Each point is reached from the start by the listed moves, each made once or not at all, plus a little noise. Say if it took an odd or an even number of moves. Then give how often each move was made.

Moves:
(1): -28	-224	239	96	161	-144
(2): -154	-15	215	-77	-15	200
(3): -73	-356	-174	-126	-132	-2
Start: 158	129	-94	-130	-47	-31
Points:
-105	-226	-63	-323	-208	167 -> even (0, 1, 1)
41	-443	-22	-175	-25	-167 -> even (1, 0, 1)
126	128	-81	-136	-40	-32 -> even (0, 0, 0)

Moves:
(1): 103	-109	96	41	81	-20	136	31
(2): 185	45	-205	4	-137	84	-213	277
(3): 101	86	44	226	90	-8	-253	200
(4): 137	-108	71	26	26	138	-16	-190
(5): -111	-98	-17	-84	86	106	19	55
(6): -189	8	156	-66	-192	-63	127	-35
(7): 157	166	-21	-85	104	58	-91	151
(8): -35	260	-75	16	-28	85	114	205
Start: 14	9	9	-89	21	36	54	-124
Points:
126	-324	145	-83	223	265	185	-249 -> odd (1, 0, 0, 1, 1, 0, 0, 0)
134	153	277	157	-6	158	184	108 -> odd (1, 0, 1, 1, 0, 1, 0, 1)
371	202	97	59	338	398	-47	325 -> even (1, 0, 1, 1, 1, 0, 1, 1)
-41	460	86	-61	86	207	-16	439 -> odd (0, 0, 1, 0, 1, 1, 1, 1)
56	73	-16	-246	208	195	-17	82 -> even (0, 0, 0, 0, 1, 0, 1, 0)
251	51	111	-15	390	169	-149	308 -> even (1, 0, 1, 0, 1, 0, 1, 0)

Moves:
(1): -52	-47	70	18	3	170	-26	-8	-81	-137	30
(2): 109	-10	-98	39	30	-80	-65	-14	-66	16	96
(3): 214	107	87	-66	-32	-3	49	19	61	23	20
(4): 153	-26	-91	-12	124	45	85	23	56	-119	-116
(5): 100	-124	-1	-189	12	49	37	-6	-253	-59	80
(6): 49	-46	-42	86	-10	43	43	-133	-26	-18	-129
(7): 35	-7	92	-7	156	150	109	293	-96	29	9
(8): 54	171	9	-55	15	108	46	3	-38	-48	-89
(9): 4	123	-21	62	52	-24	62	-21	251	189	132
(10): 153	253	-35	-33	-195	19	200	-9	52	-80	-8
(11): -17	11	7	-61	-64	87	-50	196	44	164	113
Start: -6	-45	-150	13	-33	-111	98	-58	-79	-13	14
Points:
292	73	-81	-242	-58	0	185	126	25	304	353 -> even (0, 0, 1, 0, 1, 0, 0, 0, 1, 0, 1)
384	162	-76	-75	207	145	359	448	239	275	171 -> odd (0, 0, 1, 1, 0, 0, 1, 0, 1, 0, 1)
745	196	-183	-154	46	347	531	285	-137	-4	243 -> even (1, 1, 1, 1, 1, 1, 1, 0, 1, 1, 1)
509	393	-150	-53	-290	236	296	-1	-134	-93	52 -> odd (1, 1, 1, 0, 0, 1, 0, 1, 0, 1, 1)
405	239	-271	-228	-167	-14	315	-84	-384	-188	91 -> even (0, 1, 0, 0, 1, 0, 0, 1, 0, 1, 0)

Moves:
(1): -28	47	9	-107	12	200	-56	-34	4	32	100	190	48	-65	-17	123	-60	131	54	-7
(2): -30	0	34	-129	61	66	-91	27	68	-38	93	28	30	-13	-35	116	-74	64	-28	-4
(3): -30	-103	21	-28	48	20	-23	36	14	-4	-11	50	-77	7	49	-17	-53	-19	38	-1
(4): 35	11	-67	4	-43	125	35	55	75	-1	-18	-54	-71	-17	-20	91	-32	16	-6	5
(5): 60	-34	-52	-56	-75	32	60	112	-10	97	-42	-15	72	130	-37	103	86	-17	-2	55
(6): 152	73	-5	-61	14	30	-119	-113	-257	2	-124	-43	117	65	46	4	228	44	-166	99
(7): 10	6	55	60	64	-36	28	6	77	-25	-41	-33	-29	-87	58	-56	36	-36	106	-79
(8): 102	5	21	-94	-106	-59	-95	-84	-65	-152	-95	-40	43	-20	52	-46	3	14	-27	44
(9): -9	-70	-201	-24	-112	-29	-244	-1	-60	-189	106	140	13	74	10	172	-59	-82	-60	141
(10): -118	40	54	91	56	-34	-48	52	3	-132	161	74	-150	-7	11	38	-147	45	142	-106
(11): -13	-50	24	98	123	-39	55	-19	-55	8	36	-13	39	-41	-10	-15	-25	124	-4	28
(12): 30	39	-113	-83	-73	92	-64	-99	-31	-57	-23	-24	115	103	103	35	12	-59	-80	-31
(13): -83	-60	-42	-10	-38	18	-40	75	25	32	-37	36	38	52	-44	124	29	71	-47	16
(14): -75	24	29	97	-1	-72	15	20	147	81	24	-43	-113	36	68	-68	-100	-30	128	26
(15): 38	-64	-79	7	-124	91	-64	-185	-158	-42	94	-72	41	73	29	122	60	-160	-43	84
(16): -49	36	-26	-84	14	30	94	14	3	52	-90	-106	9	5	3	-41	90	5	52	19
(17): -8	3	-31	-86	-29	-61	128	73	141	27	-158	51	-34	128	-60	120	33	-6	21	54
(18): -25	-4	-120	-108	-150	-86	36	62	59	43	-19	11	-126	-5	89	144	-59	-113	-26	-9
Start: 45	27	-112	-9	170	-164	128	116	-104	20	41	-69	-4	95	-42	58	43	-103	-16	-61
Points:
73	-26	-148	-66	91	-240	284	79	-160	-146	-92	-220	-18	271	3	273	184	-134	234	49 -> even (0, 0, 0, 0, 1, 0, 1, 1, 0, 1, 1, 0, 0, 0, 1, 1, 1, 0)
-124	67	-609	-172	-75	-197	-23	235	-56	-115	-101	-44	-168	494	149	665	14	-84	-67	190 -> odd (0, 0, 0, 1, 0, 1, 0, 0, 1, 1, 1, 1, 1, 1, 0, 1, 1, 1)
-31	20	-409	-519	-281	21	-105	-29	82	-57	19	65	35	381	134	731	-111	-196	-63	117 -> odd (1, 1, 0, 0, 0, 0, 0, 1, 0, 0, 0, 1, 1, 1, 1, 0, 1, 1)
-106	191	-146	53	183	113	42	122	172	-78	234	34	-203	55	158	217	-244	-36	324	-250 -> even (1, 0, 0, 1, 0, 0, 1, 0, 0, 1, 0, 1, 0, 1, 0, 0, 0, 0)
-88	-42	-349	-105	81	-117	307	305	-1	150	-89	-193	-115	82	-22	365	41	-4	-48	2 -> odd (0, 0, 0, 1, 0, 0, 0, 0, 0, 0, 1, 0, 1, 0, 0, 1, 0, 1)
35	-260	-731	-438	-338	158	-264	196	-133	-144	181	26	34	506	109	949	-46	-404	-273	205 -> odd (0, 1, 1, 1, 1, 0, 0, 0, 1, 0, 0, 1, 1, 0, 1, 0, 0, 1)
73	94	-375	-326	-202	-90	-144	-1	-27	-243	-102	-173	-140	407	246	689	28	-251	-37	39 -> even (0, 1, 0, 1, 0, 1, 1, 1, 0, 1, 0, 1, 1, 1, 1, 0, 1, 1)
271	152	-149	-351	30	155	-121	99	-143	46	-25	-41	111	211	18	376	99	120	-63	154 -> odd (1, 1, 0, 1, 1, 1, 0, 1, 0, 0, 0, 0, 0, 1, 0, 0, 0, 0)
29	-67	-126	-57	151	90	115	-82	-70	-32	41	-190	-125	-17	168	145	-45	-54	287	52 -> odd (1, 0, 1, 1, 0, 0, 1, 1, 0, 0, 1, 0, 0, 1, 1, 1, 0, 0)
15	58	-253	111	170	-56	175	65	32	56	62	-205	-36	175	99	98	-106	-51	22	-36 -> even (0, 0, 0, 1, 0, 0, 0, 0, 0, 0, 1, 1, 0, 1, 0, 0, 0, 0)

Moves:
(1): -4	13	-82	-96	-9	-67	-29	126	292	183	54	118	-9	-49	-62	5	-58	-134	-157	-151	194	8	28	152	58
(2): 66	97	53	-234	42	-153	72	131	-49	37	120	131	-38	-22	145	18	5	171	0	50	40	9	-11	46	-142
(3): 102	-116	73	-18	-42	34	-143	-88	95	-39	-13	-162	-72	96	-159	105	-5	-101	55	-120	34	-124	-106	34	81
(4): 70	123	-149	-15	33	1	-129	-169	-55	-145	-10	-66	-84	-155	88	-137	61	118	139	-83	-93	-59	154	-30	25
(5): 40	48	120	-21	-96	212	53	87	8	-68	63	56	34	97	59	-14	54	74	36	8	30	-70	-25	-70	49
(6): -191	-99	121	64	-109	46	1	-15	-4	-194	-42	38	-176	96	-161	62	-97	-39	-26	-51	93	192	42	-12	-69
(7): 48	149	-51	5	-91	-53	-160	-117	-65	-39	-38	-67	168	-143	-55	-7	160	21	5	45	99	87	-29	-6	52
(8): 241	-12	91	41	123	77	98	99	77	11	-74	-167	-1	-94	-32	-51	71	25	33	17	9	59	-13	-12	71
(9): 96	37	68	-257	49	37	109	-248	-39	-43	-16	-152	-194	298	-86	-38	-30	-36	-61	-2	-101	-30	35	139	-96
(10): -34	-3	7	-12	-90	-181	174	150	29	74	271	-11	28	123	252	-86	145	-3	119	-65	-94	24	26	-204	-49
(11): 56	-39	-25	100	-121	127	-7	87	-95	15	-205	192	-46	55	-110	37	11	-27	79	-17	-30	-140	-205	-7	-28
(12): -10	-103	0	163	-88	-15	6	34	-6	-107	72	-35	-45	-16	-9	67	116	-12	78	-70	-35	39	52	36	83
(13): -19	2	-60	141	-38	-55	-44	55	34	122	147	-53	-103	8	-122	86	-15	-140	-175	68	2	11	-194	-27	-8
(14): 66	-185	16	-151	-27	143	-90	54	15	-3	81	-32	-61	-144	-189	-50	45	85	30	-86	-15	60	113	121	-78
(15): -11	-89	-23	-98	-84	0	64	-11	-41	-118	101	-6	-121	92	14	33	-147	-12	-92	10	-175	-21	-92	53	-106
(16): -42	135	59	-167	27	-184	28	-86	-46	62	-78	-40	110	-33	-120	-165	-30	94	-94	94	101	-31	-48	97	-31
(17): 0	-102	26	-177	-76	165	105	-26	-60	-31	28	-27	-118	128	46	-87	-19	74	5	-5	-8	-57	0	42	95
(18): 14	33	8	64	-6	55	-56	15	79	8	-87	7	29	-61	5	-1	42	-42	155	2	66	-15	-12	123	39
(19): -166	-169	-18	334	74	0	148	17	-10	2	-152	-107	12	156	144	-19	-168	34	93	94	120	19	163	-141	-212
(20): 110	64	21	-16	26	119	102	133	-201	-50	91	26	-50	-76	53	5	-63	150	117	-100	-64	121	31	9	-10
(21): -61	-157	-109	55	121	-165	28	89	-44	2	202	33	-20	-59	36	16	138	-4	-18	-87	1	-12	-75	37	-21
(22): -145	119	-116	-23	41	-71	50	89	-21	-131	-80	-23	-123	-94	128	-58	54	-92	-73	-49	-31	-70	125	106	24
(23): -18	-98	136	-59	-121	-79	3	-58	-74	-142	38	51	-27	154	10	-172	-38	-57	88	-10	34	-33	129	-97	-49
(24): -92	16	25	22	27	0	-26	99	40	2	-18	33	-23	141	106	21	57	-21	-53	1	19	51	38	107	19
Start: -122	-128	56	38	112	25	-105	53	4	-57	-12	90	-46	137	-45	-1	-52	-122	31	209	-92	-161	-12	43	18
Points:
-182	-290	198	-195	277	-265	531	261	-289	-607	285	-452	-853	622	383	-335	190	249	369	-142	-100	-24	402	299	-211 -> odd (0, 1, 1, 1, 0, 1, 0, 1, 1, 1, 0, 1, 0, 0, 0, 1, 1, 0, 1, 1, 1, 1, 0, 1)
-225	-202	-68	-177	284	-329	243	445	-48	-200	-181	235	-412	262	336	-594	39	61	81	56	252	-425	247	327	-166 -> even (1, 1, 0, 1, 0, 0, 0, 1, 0, 0, 1, 0, 0, 0, 0, 1, 1, 0, 1, 0, 1, 1, 1, 1)
-183	-487	547	-513	-189	171	394	423	63	-225	447	-62	-636	928	-34	-179	-103	217	158	-187	228	40	315	401	-284 -> even (1, 1, 1, 0, 1, 1, 0, 0, 1, 1, 0, 1, 0, 1, 0, 1, 1, 0, 1, 1, 0, 0, 0, 1)
363	-643	350	-157	-388	487	-133	296	-279	-697	237	-21	-949	188	-469	-82	-69	68	524	-177	-235	-122	-120	315	-76 -> even (0, 1, 1, 1, 0, 1, 0, 1, 0, 0, 1, 1, 1, 1, 1, 0, 1, 1, 0, 1, 0, 0, 1, 0)

Moves:
(1): 50	-12	-35	55	5	3	-60	36	-88	-37	8	37	-5	8	-18	131	47	-55	-5	88	-68	-58	-47	59
(2): -46	-31	-56	44	-43	-115	-72	67	82	-36	-63	-39	46	-34	58	8	-104	32	-34	68	-26	112	-107	-29
(3): -4	-66	75	42	85	-16	-17	62	45	4	-88	-6	-31	104	124	9	-112	-39	-23	-43	-55	11	23	-6
(4): 4	2	2	-138	72	96	-34	-2	185	-76	-129	129	-104	17	53	46	42	178	59	-9	-70	-49	66	-111
(5): -14	1	125	-62	-4	-74	-149	-164	-66	12	6	-127	122	44	30	43	-35	-59	4	26	5	150	-113	-89
(6): -11	-44	5	-53	-28	-13	-9	16	-42	8	19	61	-4	-71	-14	8	-6	-2	99	4	117	8	-46	-58
(7): -64	-66	-54	28	81	-77	-125	-85	-62	13	91	70	-125	9	-61	44	-28	0	2	38	-117	-179	65	-135
(8): -33	0	23	73	-32	43	120	-34	-57	-22	94	236	9	18	-50	308	-19	40	-122	47	-25	37	33	73
(9): -75	-104	-113	105	-5	-71	3	55	-250	56	116	-46	128	27	-105	133	-33	99	59	81	49	41	-74	25
(10): -59	-33	29	84	89	-84	105	40	69	-14	-191	48	-78	205	-95	-118	-53	132	192	-24	52	-4	-2	99
(11): -30	-81	-111	-160	4	8	111	57	-50	36	-45	97	-90	74	88	43	-14	-11	20	-92	19	-58	-51	85
(12): -3	54	97	7	43	32	-23	-55	-126	-12	-55	-62	-44	-65	19	-15	3	103	-65	-129	19	-11	18	38
(13): 39	-1	139	7	-147	140	-125	-58	-52	42	-30	138	58	74	63	-98	41	-20	-89	21	56	-94	28	70
(14): -10	-57	-10	-61	-96	103	81	72	5	-19	-6	-12	-122	-135	1	-54	73	-67	5	-34	-111	94	18	27
(15): 96	174	5	4	-45	33	-98	29	-168	82	-66	-40	75	-64	-63	59	-29	-43	-1	46	-83	1	-45	-63
(16): 76	73	59	-25	24	4	-15	-10	-41	-87	91	119	-65	-41	37	-74	168	-55	-72	44	-40	36	89	-187
(17): 9	38	170	-51	-74	-85	110	48	45	-38	-64	-122	-15	70	167	-95	-82	138	106	68	74	45	-163	-56
(18): -33	110	153	-60	-37	65	-87	22	-133	-182	29	112	133	-9	90	-137	97	-103	-97	28	-127	-113	22	-77
(19): -123	40	-21	-46	-23	95	-87	29	-22	-54	47	12	-58	68	60	-89	74	-57	-74	11	67	-46	35	-61
(20): 13	-29	-3	-15	89	79	-80	-76	65	10	164	104	81	7	-40	-24	38	-14	28	48	-41	37	-4	120
(21): -107	55	62	158	10	27	8	-96	-39	7	-15	-58	-29	10	103	51	84	17	147	-149	13	100	79	-38
(22): -45	16	133	-12	-27	90	-32	-8	136	79	-9	55	-15	58	-76	-124	97	-31	-41	-133	71	-44	-38	-58
(23): 8	-2	47	-20	18	90	68	-75	-4	-45	-8	-47	-23	-57	13	-136	43	55	37	5	-10	9	-77	-83
(24): -23	85	148	76	91	-129	45	-5	-137	205	-60	-168	94	-108	2	-62	3	-95	-6	0	-11	47	13	-105
Start: 26	120	-13	129	77	-76	83	-38	-49	46	-23	110	-24	130	-38	-64	160	42	79	-125	74	-110	-28	-26
Points:
-46	203	97	239	-8	245	-97	-60	-705	-75	228	228	214	-158	-65	-40	477	-76	350	-4	-184	4	-201	-116 -> odd (1, 0, 0, 0, 0, 1, 0, 0, 1, 0, 0, 0, 0, 1, 1, 0, 0, 1, 0, 1, 1, 0, 1, 0)
10	290	655	62	135	-65	-379	-193	-147	-239	-179	722	83	526	260	-93	82	232	30	233	-325	-119	-138	-423 -> odd (0, 1, 1, 1, 1, 0, 1, 1, 0, 1, 0, 0, 1, 0, 1, 1, 1, 1, 0, 1, 0, 0, 0, 0)
38	-46	145	276	-37	-27	-465	-141	-677	76	312	607	146	75	-68	427	170	-142	-78	314	-270	92	-201	-224 -> odd (1, 1, 1, 0, 1, 1, 1, 1, 1, 0, 0, 0, 1, 1, 1, 1, 0, 0, 0, 1, 0, 0, 0, 0)
-84	174	624	31	11	-184	17	-99	-41	106	-611	-109	-64	200	261	-409	49	382	254	-135	55	189	-269	-185 -> odd (0, 1, 0, 1, 1, 0, 0, 0, 0, 1, 0, 1, 1, 1, 0, 0, 1, 0, 0, 0, 0, 0, 0, 1)
-83	416	556	173	102	-95	-493	93	-775	-74	-194	246	54	184	400	-200	241	135	-154	185	-264	-372	-104	-676 -> even (1, 1, 1, 1, 0, 0, 1, 0, 1, 0, 0, 1, 1, 0, 1, 1, 1, 1, 1, 0, 0, 0, 0, 1)
6	320	256	-102	-78	183	60	89	-288	-314	1	740	-108	-13	379	209	467	89	208	39	-288	80	-179	-279 -> odd (1, 1, 0, 1, 0, 1, 0, 1, 0, 0, 1, 0, 0, 1, 1, 1, 1, 1, 0, 1, 1, 0, 0, 0)
-133	220	602	31	309	68	93	58	-253	0	-422	492	-239	230	173	-187	165	270	139	-161	-433	-232	-315	-252 -> odd (1, 1, 1, 1, 0, 0, 1, 1, 0, 1, 1, 1, 0, 1, 1, 0, 1, 1, 0, 1, 0, 1, 1, 1)
-217	294	75	96	58	336	195	84	-644	-311	-99	697	-249	247	77	97	642	171	226	-83	-261	-117	18	-282 -> odd (1, 0, 0, 1, 0, 0, 0, 1, 1, 1, 1, 0, 0, 1, 1, 1, 0, 1, 1, 0, 1, 0, 1, 0)
-81	360	427	472	446	-115	105	-275	-658	88	-57	303	-141	162	-74	190	343	544	443	24	-188	-54	-69	-393 -> even (1, 0, 0, 1, 0, 0, 1, 1, 1, 1, 0, 1, 0, 0, 1, 1, 1, 0, 0, 1, 1, 0, 1, 1)
-173	129	452	-90	100	454	-98	-56	-128	-167	79	335	-107	25	142	-633	460	-126	-52	-372	2	-167	-72	-186 -> odd (0, 0, 1, 0, 0, 1, 0, 0, 0, 0, 0, 1, 0, 1, 0, 0, 0, 1, 1, 1, 0, 1, 1, 0)

Moves:
(1): 58	15	79	-13	-57	-81	69	14	-133	65	-42	79	134	47	89	76	-120	104	-100	6	154	22	37	36	-138
(2): -48	-44	237	3	-43	94	-46	5	-203	-60	-69	-26	-192	178	-269	-91	-77	104	317	-136	-155	73	77	-66	-173
(3): 85	-9	-48	-119	-29	104	96	103	17	56	-77	56	61	-19	-80	-134	90	58	-195	27	-63	32	55	51	-120
(4): 230	-43	22	113	-86	-57	30	58	-22	47	-49	-26	58	-62	47	102	-175	42	-8	217	-39	76	-26	-52	181
(5): -16	19	-106	230	-127	-109	23	146	-53	48	-15	101	37	-54	-46	-127	-163	46	223	90	-107	62	25	89	10
(6): 12	52	-276	-206	-146	75	138	110	147	-36	208	2	-27	-13	171	-192	-23	-25	-233	-211	105	165	-15	193	15
(7): 60	83	-9	29	69	96	-12	-81	-70	-36	42	66	-13	-24	51	9	94	-10	75	43	62	9	43	-3	-52
(8): -127	125	-93	161	76	-126	23	-95	-11	70	-22	57	-142	70	167	-145	138	-80	50	13	-61	-14	37	-26	69
(9): 71	190	76	-29	56	-8	59	-126	-106	-131	0	-4	86	-55	15	-17	7	-71	-63	58	-153	2	185	-8	-80
(10): -56	-8	24	-57	-49	-158	-25	-9	-96	-91	225	237	76	196	151	-46	-3	-17	-26	24	155	-81	-131	-122	119
(11): -53	-145	-111	-4	-53	9	-247	144	-67	77	75	-1	-275	143	8	5	38	165	79	-279	42	-261	-29	13	-87
(12): -102	111	86	-46	-164	-119	-38	31	371	-43	24	214	-169	-50	-103	-98	71	6	-131	137	-190	-13	221	-2	-104
(13): -40	4	-83	123	70	32	-6	-58	106	-54	-141	21	-124	205	-108	252	-169	278	14	90	-60	-127	-71	-38	-92
(14): -41	78	107	-76	138	-84	-107	24	-39	-4	101	-102	-101	59	-155	-71	-105	37	-41	143	83	27	-78	-33	30
(15): 27	-135	42	56	126	50	128	182	108	-80	23	-61	-75	-73	-53	51	-156	65	-185	12	105	-10	25	-167	-145
(16): 169	73	28	265	-112	-72	-3	-221	10	9	153	14	82	-171	-21	232	61	-32	107	-97	232	48	-25	67	96
(17): -40	-76	46	-31	0	-109	-70	-26	-97	-64	3	10	97	64	12	11	7	-55	42	-21	54	16	168	65	-16
(18): 13	55	151	57	-64	-11	-118	56	94	-102	179	-153	94	82	-52	-65	13	-76	11	-16	-73	-36	17	61	-48
(19): -56	-35	-85	50	178	-36	96	-3	-70	124	-145	103	-154	109	13	232	109	-14	29	-33	-38	100	61	-8	-60
(20): -70	-123	162	77	63	-35	-76	0	-20	-240	168	274	-167	146	56	180	-73	-112	-271	1	23	-90	91	224	-137
(21): -221	-67	-110	197	-28	65	-202	46	-52	-70	78	139	-157	-7	17	210	6	119	-33	-72	-41	49	277	49	-18
(22): -23	128	-115	5	-153	-19	138	77	-81	-63	-145	108	-73	72	22	97	66	-45	-6	116	14	-34	65	-24	7
(23): 106	108	111	-97	263	119	125	112	-48	113	-6	24	-32	-42	177	44	285	3	-113	-252	76	156	146	100	134
(24): -22	13	-75	10	90	194	71	40	100	176	4	-76	53	69	-81	58	13	-47	27	29	-18	-8	-34	-2	24
Start: 97	36	-200	149	-68	93	-86	-62	-191	-64	-4	-47	-75	-144	-55	19	-44	22	106	136	-97	7	-15	-97	-34
Points:
-148	650	-83	654	253	19	-106	-231	-632	-627	630	714	-922	654	169	645	276	76	-66	-195	72	270	657	267	-220 -> odd (0, 1, 0, 0, 0, 1, 1, 1, 1, 1, 0, 0, 1, 1, 0, 1, 0, 1, 1, 1, 1, 1, 1, 0)
-31	263	110	137	-99	276	-143	149	-326	-109	75	-280	-290	313	-599	-45	-129	-11	426	274	-262	42	29	-147	-181 -> odd (0, 1, 0, 0, 0, 0, 0, 0, 0, 0, 0, 0, 0, 1, 0, 0, 0, 1, 0, 0, 0, 1, 0, 1)
484	196	-120	600	-360	46	367	422	-363	-164	328	195	42	351	-27	425	-474	353	174	-14	352	323	247	29	-48 -> even (1, 1, 0, 1, 1, 1, 0, 0, 0, 1, 0, 0, 1, 0, 1, 1, 1, 1, 0, 0, 0, 1, 1, 1)
401	484	3	587	-498	-268	73	161	-618	58	-180	549	-398	-21	-40	-24	201	278	313	13	-287	169	916	146	-258 -> odd (1, 1, 1, 1, 1, 0, 0, 1, 1, 0, 1, 1, 0, 0, 0, 1, 1, 0, 0, 0, 0, 1, 1, 0)

Moves:
(1): -157	189	-13	225	174	-69	-119	-131	65	-204	13	112	-58	-74	-56	16	-152	-32	78	76	152	31	151	15	71	-175
(2): -16	-62	-6	80	-36	-6	147	132	-32	-176	122	-15	-104	78	-82	66	109	-50	-157	62	-65	-216	-152	-60	84	-132
(3): -35	-29	-1	-86	-144	-57	-27	-106	-4	-113	148	-118	-24	-160	-46	-58	84	34	177	-32	20	18	-68	48	45	76
(4): 72	235	-60	-48	6	-69	-63	-194	-69	-127	103	157	15	18	32	175	-50	82	24	105	124	260	19	146	-243	30
(5): -101	-131	68	-8	-4	145	-42	-107	143	-124	-176	83	62	88	69	93	86	32	-50	115	114	32	155	-25	75	-18
(6): -281	-140	64	38	-102	45	-126	91	134	87	-19	93	156	-39	-17	53	-62	-147	81	32	-3	-42	192	91	-98	245
(7): 86	58	-148	50	-84	-67	167	121	17	118	21	-44	118	-79	-43	-226	139	44	2	-191	6	-34	150	-17	-98	11
(8): 273	-4	27	-43	75	-80	-57	111	-113	-178	-31	174	-150	-130	-40	-2	25	26	153	-56	99	9	-41	12	163	-5
(9): 139	-67	148	-29	213	118	-203	-110	-97	-222	215	-81	-102	34	-48	-164	-192	109	-100	323	-17	-131	-151	-36	-31	8
(10): 43	-41	-20	-167	236	169	150	-108	-43	-33	-1	-78	-54	-68	177	190	-72	-73	248	138	-51	-47	128	198	-106	87
(11): 205	30	-17	-4	-39	112	-145	-95	80	-99	50	89	51	-35	30	13	-5	-170	62	-47	16	106	99	-100	-21	-21
(12): 270	136	256	-63	186	-39	201	257	23	159	28	-19	3	-199	-79	-342	-95	-147	26	-175	241	162	-67	-154	72	30
(13): 48	-112	34	121	-274	-52	48	-67	36	-121	-78	-170	-104	-304	7	-164	-119	-74	-19	-56	108	-220	56	-75	-58	7
(14): 76	-76	-117	-141	-2	123	53	68	-17	60	-69	78	-54	146	34	-49	30	-31	10	16	37	108	119	67	-99	-102
(15): 204	151	188	273	-152	-139	-233	149	0	106	108	259	148	-58	219	-77	114	-184	12	-156	21	-229	7	-79	18	-180
(16): 20	-36	-20	-15	-8	-38	-18	129	-41	135	40	151	2	22	-114	-104	-9	31	33	162	39	-52	-184	24	76	57
(17): -69	266	68	84	-77	79	6	-34	-65	105	43	-118	-57	-51	-146	-60	-39	153	56	-134	200	123	-142	64	-97	62
(18): -75	216	4	264	79	-150	-225	213	79	130	-53	-29	207	214	-111	67	-82	-101	-197	-42	46	-29	-212	42	7	-58
(19): 78	-76	164	228	-186	84	15	-204	-91	-49	95	-14	76	-7	94	-175	67	72	180	-122	17	217	-25	166	-83	50
(20): 69	187	113	96	148	34	98	-90	288	-137	-24	-104	-163	222	-114	-146	104	-18	-123	-84	160	22	133	97	53	25
(21): 235	107	83	12	-11	36	51	152	-8	55	129	-115	-41	-37	89	-144	102	-79	-90	222	-228	116	87	12	-92	-17
(22): 8	-123	73	192	126	-44	-73	-72	64	60	96	-177	-41	20	-68	-126	72	-82	39	61	-14	-39	99	-55	-66	9
(23): 18	68	-98	-6	37	-67	76	72	47	-51	129	-182	-50	-99	7	274	-127	133	-102	56	-124	-114	111	-105	159	-89
(24): -66	-30	-30	82	113	7	-214	-15	90	-75	24	102	8	-210	20	183	32	72	-175	-157	51	-20	-36	87	-11	-15
Start: -21	-160	119	-59	47	-252	-34	88	214	80	41	-49	-32	17	187	73	79	4	33	16	30	49	231	-2	-93	-174
Points:
-52	-333	18	212	-193	91	15	158	531	-174	285	-192	343	73	318	286	262	-258	295	22	43	35	738	304	-207	-101 -> odd (0, 1, 1, 0, 1, 1, 1, 0, 0, 1, 1, 0, 0, 1, 0, 0, 0, 1, 1, 0, 0, 0, 1, 0)
842	-242	492	161	-144	-91	-155	471	372	-142	317	-37	-145	-900	337	-276	-69	-361	133	-278	252	373	713	-6	-149	-108 -> even (0, 0, 0, 0, 0, 1, 0, 1, 0, 0, 1, 1, 1, 1, 0, 0, 0, 0, 1, 0, 1, 0, 1, 1)
133	64	304	656	718	-222	-505	-162	499	-797	556	-446	-280	-313	220	577	-303	-45	-479	929	133	-306	495	145	-287	-526 -> even (1, 1, 0, 1, 1, 0, 0, 0, 1, 1, 0, 0, 1, 0, 0, 0, 0, 1, 0, 0, 1, 1, 1, 1)
